Rows are points. Examples show where two turns around zero, p and q, send a point. Where does a point land after both, in the order given? Backwards means that the second turn is done in reverse. Each puzzle has new turns, and all numbers are rounded.
In the rows, 128 means zero.

Turn p:
[133 146] => [138 144]
[139 158] => [147 153]
[126  82] => [113  85]
[114 127] => [114 131]
Turn q:
[151 130] => [147 141]
[135 109] => [143 115]
[129 108] => [139 111]
[ 97 166] => [ 82 146]
Where do these land?
q, then p: [135 161] => [128 162]
q, then p: [114 132] => [113 129]
p, then q: [134  91] => [142  93]

Turn p:
[133 122] => [136 127]
[167 133] => [154 158]
[132 119] => [137 124]
[ 87 108] => [110  86]
[121 158] => [103 146]
Turn q:
[152 118] => [136 103]
[ 78 128] => [ 96 166]
[147 139] => [149 121]
[136 127] => [132 121]
Where do these land?
p, then q backwards: [172 139] => [116 172]
q, then p: [124 105] => [121 106]
p, then q backwards: [118 133] => [123 118]
p, then q: [ 98 135] => [ 99 139]

Turn p:
[161 123 146] => [166 132 125]
[115 139  82] => [ 90 127  96]
[129 141 177] => [152 151 167]
[124 118 150] => [139 122 149]
[115 128  98] => [102 120 111]
[124 119 115] => [120 116 120]
Turn q:
[161 117 117] => [147 104 148]
[ 70 119 141] => [ 85 143  88]
[139 138  98] => [160 121 120]
[147 130 140] => [130 129 150]
[123 136 144] => [118 143 133]
Where do these land?
p, then q: [127 134 181] => [118 152 175]
p, then q: [123 112  97] => [123 105 102]
q, then p: [144 137 125] => [145 134 129]
p, then q: [128 161 109] => [146 150 103]
q, then p: [118  96 128] => [112  99 135]

Turn p:
[136 157 117  99] => [126 161 109 109]
[103 108 142 129] => [115 106 150 119]
[111 117 151 158] => [114 109 156 151]
[119 127 152 136] => [120 128 153 135]
[157  99 123 139] => [165 110 126 139]
[141 160  82 107] => [127 154  74 115]
Turn q:
[112 105 139 124] => [106 109 137 129]
[123 134 126 144] => [133 127 121 144]
[170 103 136 137] => [161 101 148 110]
[119 189 139 107] => [122 193 133 138]
[116 110 101 128] => [117 111 101 120]
Where do these land?
q, then p: [139 138 133 130] => [134 141 130 134]
p, then q backwards: [182 100 115  93] => [191 140  99 140]
q, then p: [ 89 157 126 113] => [ 81 135 113 139]
p, then q: [107 131 114 143] => [111 112 112 137]
q, then p: [155 110 139 154] => [166 119 144 136]
q, then p: [104 116 150 151] => [120 100 146 151]
q, then p: [120 144 119 112] => [111 141 115 123]

Turn p:
[122  98 100 160 128 107] => [141  88 132 133 106  98]
[ 99 135 130 138 155 137] => [107 139 141 151 105 124]
[150 171 142 118 145 154] => [128 165 115 157 151 154]
[121 158 145 135 130 114] => [140 154 152 137 133 127]
[136 115  91  98 160 129] => [ 98 124  90 136 138  96]
[124 105 119 122  86 128] => [142 111 118  87 115 133]
[145 113 168 125  91 128] => [141 114 147  95 148 164]
Turn q:
[122  93  98 121 114 115] => [137 108 113 140 116  88]
[118 141 122 171  96 125] => [ 99 124 117 157  96 146]
[120 136 136 142  93 131] => [101 126 136 134 101 132]
[143 145 123  91 174 159] => [164 139 120  78 156 144]
[145 115 147 111 158 152] => [154 114 147 105 154 140]
[119 108 113 143 130 100] => [128 122 114 161 134 108]
[ 97 103 116 129 140 123] => [118 106 108 134 149 107]
[163 145 142 109 154 138] => [161 149 146 107 141 148]
[127 165 156 135  93 110] => [ 92 163 152 136 106 139]
Where do these land?
p, then q: [ 95 129 142 151 147 110] => [ 95 130 161 146 128 133]
q, then p: [142 139 147 145 117 167] => [112 125 116 108 119 169]
p, then q backwards: [124 145 156 133 157 102] => [132 121 167 124 128  95]
p, then q: [139 150 110 121 160 142] => [121 135  93 151 124 146]
q, then p: [141 109 121  91 141 125] => [127 126 130 127 171 111]
p, then q backwards: [158 108  96 152  92 161] => [142 115  79 153 145 168]
p, then q: [156 104 142 113 131 127] => [141 107 117 119 159 121]
p, then q: [ 90 107 132 123 110 104] => [110 141 160 115 129  94]
q, then p: [107 161 106 123  96 114] => [152 160 126 107 100 108]

Turn p:
[134 141 132 144 163 120] => [145 150 138 156 139 124]
[102 118 138 150 106 173] => [ 86 104 120 142 132 163]
[107 127 191 103 149 128] => [104 150 193 120 127 138]
[158 114 112 128 103 172] => [129  87 104 112 160 149]
[153 120 109 154 121 115] => [151 105 110 145 128 111]
[133 129 131 140 115 102] => [141 117 131 135 105 116]
[130 115  97 125 147  95] => [139 144 110 130 128  85]
[113 123 106 108 113 102] => [123 136 110 105 104 105]
[121 164 136 101 135 146] => [133 158 134 108 131 162]
Turn q:
[152 152 110 132 138 103] => [158 127 122 141 102 108]
[141 104 140 123 170 137] => [128  93 131 109 150 103]
[103  65 138  76 119 112] => [ 97  81 101  91 127 178]
[123 146 140 122 105 150] => [132 159 139 119 138 145]
[130 140 106 144 135 143] => [133 143 118 146 140 110]
[146 134 119 151 103 108] => [142 129 139 163 110 138]
[101 156 143 147 126 143] => [107 165 146 126 128 115]
Where do these land?
p, then q: [123 151 132 121 110 187] => [118 146 107 109 184 119]
q, then p: [105 111 137 120 111 130] => [101 139 121 124 135 145]
q, then p: [138 142 133 100 145 107] => [140 112 125  92 124 117]
q, then p: [ 88 150 118 143 131 133] => [128 154 113 135  91 140]
q, then p: [158 141 112 126 125  72] => [143  66 115 120 116 124]
p, then q backwards: [147 119 147 152 127 110] => [157 123 133 151 135 112]
q, then p: [137  83 116 133 147 157] => [112 148 127 150 159  91]
